Rows are points. The points of each table are mixes of a few directions, plus a little noise. How many directions does each table use, and how many do they share? Where both have some left over, give the other angles between the two spaces (their principal angles), to ten degrees, smallest first.

First (4 x 2)
[[  8  -6]
 [ 13 -10]
 [ 39 -28]
 [-59  43]]
Second (5 x 2)
[[ 11  -8]
 [-68  50]
 [ 38 -29]
 [ 12  -8]
 [  7  -5]]
Directions: first 1, second 1, shared 1

First (7 x 4)
[[-16 -18   5  52]
 [-27 -18   8  32]
 [ 18 -22 -46  31]
 [ -9 -26 -51 -15]
 [  5  25  50   9]
 [-13  16  30 -30]
 [ 42  43   4 -79]]
Second (5 x 4)
[[-41  33 -11 -39]
 [ 29 -24  24  21]
 [ 31 -26  25  25]
 [-18  11  42 -31]
 [ -1   7 -79  23]]
Directions: first 3, second 2, shared 1; angles 50

First (8 x 8)
[[ -4   4  -4   3   2   4   2  -3]
 [ 73 -86  73 -70 -41 -74 -37  49]
 [ 13 -16  13 -13  -8 -14  -7   9]
 [ 26 -31  26 -25 -15 -27 -13  17]
 [-38  45 -38  37  21  39  20 -26]
 [-44  52 -44  42  25  44  22 -30]
 [-19  22 -19  18  10  19   9 -13]
 [ -7   9  -8   8   4   8   4  -5]]
Second (8 x 8)
[[ -9  48 -14   4  -6   5  -2  -6]
 [-22   1  48 -49 -25 -16   3  -9]
 [-12 -49  45  63  46 -11 -36  26]
 [-31  62 -16  -4   7  42  22  13]
 [ 38 -66 -51   7  14  24  30   1]
 [-18  29  -7  15 -14 -23 -11 -55]
 [ 40  44 -50 -37 -42  -9   8 -13]
 [ 15 -70  46   3  19 -10 -14  43]]
Directions: first 1, second 5, shared 1

First (9 x 11)
[[ -3 -41  -2  -1 -17  75  16  39  21 -63   6]
 [-36  12  -2  37  26   1  -1  18   3  18  21]
 [ 23  -6  31   0  13 -10 -10  -4   0  -5 -26]
 [ 39 -13 -26 -54 -38 -29  -3 -30  -8   0 -17]
 [ 31  27 -13 -49 -45  -4  11 -48 -22   1  -1]
 [-31  -7   2  40  37 -15 -11  28  11  18   7]
 [-15 -17 -12  15  13 -12  -8  19  11   6   4]
 [-17  95  36  10 -10  49  31 -44 -34  14  32]
 [  9 -50 -14   2  20 -54 -28  22  18  11 -25]]
Second (8 x 11)
[[-69  -3 -73  25 -17  31  17  35  11   6  68]
 [ 29   1  31 -10   7 -13  -7 -14  -5  -3 -28]
 [-30  -1 -32  11  -7  14   8  15   5   3  31]
 [-61  -2 -63  20 -14  28  15  29   9   5  59]
 [ 78   3  81 -28  18 -35 -19 -38 -13  -7 -75]
 [ 16   1  17  -5   3  -7  -3  -8  -3  -2 -15]
 [ 14   1  15  -5   3  -7  -3  -7  -2  -1 -13]
 [ 24   1  26  -9   6 -11  -6 -12  -4  -2 -24]]
Directions: first 4, second 1, shared 1

First (9 x 14)
[[ -4  33  38  -9  29 -15  36 -20  11  -9 -17  43   0  19]
 [ 27  29  13  -9 -31 -13  -9  -6   3  -6 -52  32 -19  20]
 [-20 -19  -7   6  24   8   9   3  -2   4  37 -20  14 -14]
 [-15   7  17  -1  31  -3  25  -9   6  -3  13  11   9   2]
 [ 13 -14 -24   4 -33   6 -30  13  -6   4  -6 -21  -7  -7]
 [ 26  76  66 -22   2 -35  37 -33  18 -18 -83  95 -22  49]
 [-14 -74 -71  21 -21  33 -48  35 -20  18  67 -93  15 -46]
 [ -7 -40 -39  11 -12  18 -27  19 -11  10  36 -51   8 -25]
 [ -5   2   5  -1  10  -2   9  -3   2  -1   4   4   3   1]]
Second (9 x 14)
[[ 40 -25 -15  28 -10 -31  28  32  18 -48   5  13  49  11]
 [-15  11 -60   6 -25  -7  16 -28  16  10  -1  28  71  14]
 [ -1   4 -14 -15  -4  -2  11 -11  12  19   3   2   9  -6]
 [-37  27 -20 -43  -3  21  -2 -45   7  67   0  -2 -12 -15]
 [-30  13  44   7  18  29 -48  -4 -42  -1 -10 -17 -61   5]
 [-11  12  16 -45  12  15   0 -16   6  51   4 -18 -47 -25]
 [ 70 -42  31  20   9 -36  32  65  19 -58   9  -9  -2  -6]
 [ 25 -15 -28  16 -13 -24  28  14  21 -25   4  16  52   8]
 [-40  16  45  25  16  35 -64  -5 -57 -15 -14 -13 -58  17]]
Directions: first 2, second 3, shared 0; angles 80, 90

First (8 x 20)
[[  3 -34   3   3  16 -21 -13   2  12  -5  -7  -3 -14  12 -49  -2  17  19
   27   2]
 [-14  -8   6  15   5 -12 -22  -1  -2   9  13   2 -31  48  -3   1  -1   4
    0 -22]
 [-35  62   4   8   8  43  11 -11  16   1  15 -49  22  22  16 -42  19 -22
  -66  -6]
 [ 20 -37   1   4 -10 -10   5   7 -12  31 -12   8  -4  -4 -14  14  -7 -12
   21   1]
 [  2 -27   1  12   0 -10  -5   5  -2  22   2   0 -16  25 -16   0   5  -2
   11 -11]
 [ 11 -23 -17   2 -10  -9  13  11  -1   0  11  20  -4  -5  17   2   5  12
   19  -5]
 [ 29  13 -20 -35 -12   2  29   4  -1 -48 -13  33  41 -95  33  18 -13  20
   23  36]
 [-15  53  22  -8   3  17 -17 -17  -9 -10  -9 -11   6  -2  16   9 -26 -19
  -35   5]]
Second (10 x 20)
[[  8   6  24  -7  -1   0 -15 -10 -16  17 -27  -4   2 -10 -17  24 -29 -24
   -3  11]
 [  3   8  21   0  -4   4 -12  -8 -17  24 -18  -5  -2   3  -5  19 -26 -28
  -10   2]
 [ -1  -9 -18  -3   6  -6  10   7  17 -27  13   5   4  -9  -2 -15  24  29
   14   2]
 [  6   4  16  -5   0  -1 -10  -7 -11  10 -19  -2   1  -8 -12  16 -19 -16
   -1   8]
 [  6  23  51   3 -14  13 -28 -19 -45  67 -40 -13  -7  15  -4  44 -66 -73
  -32   0]
 [-19 -11 -50  17   0   3  32  21  31 -28  58   6  -5  28  40 -50  57  45
    0 -26]
 [-16 -10 -45  14   0   2  28  19  29 -27  52   6  -4  23  34 -45  52  42
    2 -22]
 [ -2  -4  -9   0   2  -2   5   3   8 -11   8   2   1  -1   2  -8  12  12
    4  -1]
 [ 12 -10   0 -18  13 -14  -3  -1  12 -34 -17   6  11 -38 -33   6   7  24
   28  23]
 [  3   3  10  -2  -1   1  -6  -4  -7   9 -10  -2   0  -2  -5   9 -12 -11
   -3   3]]
Directions: first 5, second 2, shared 2
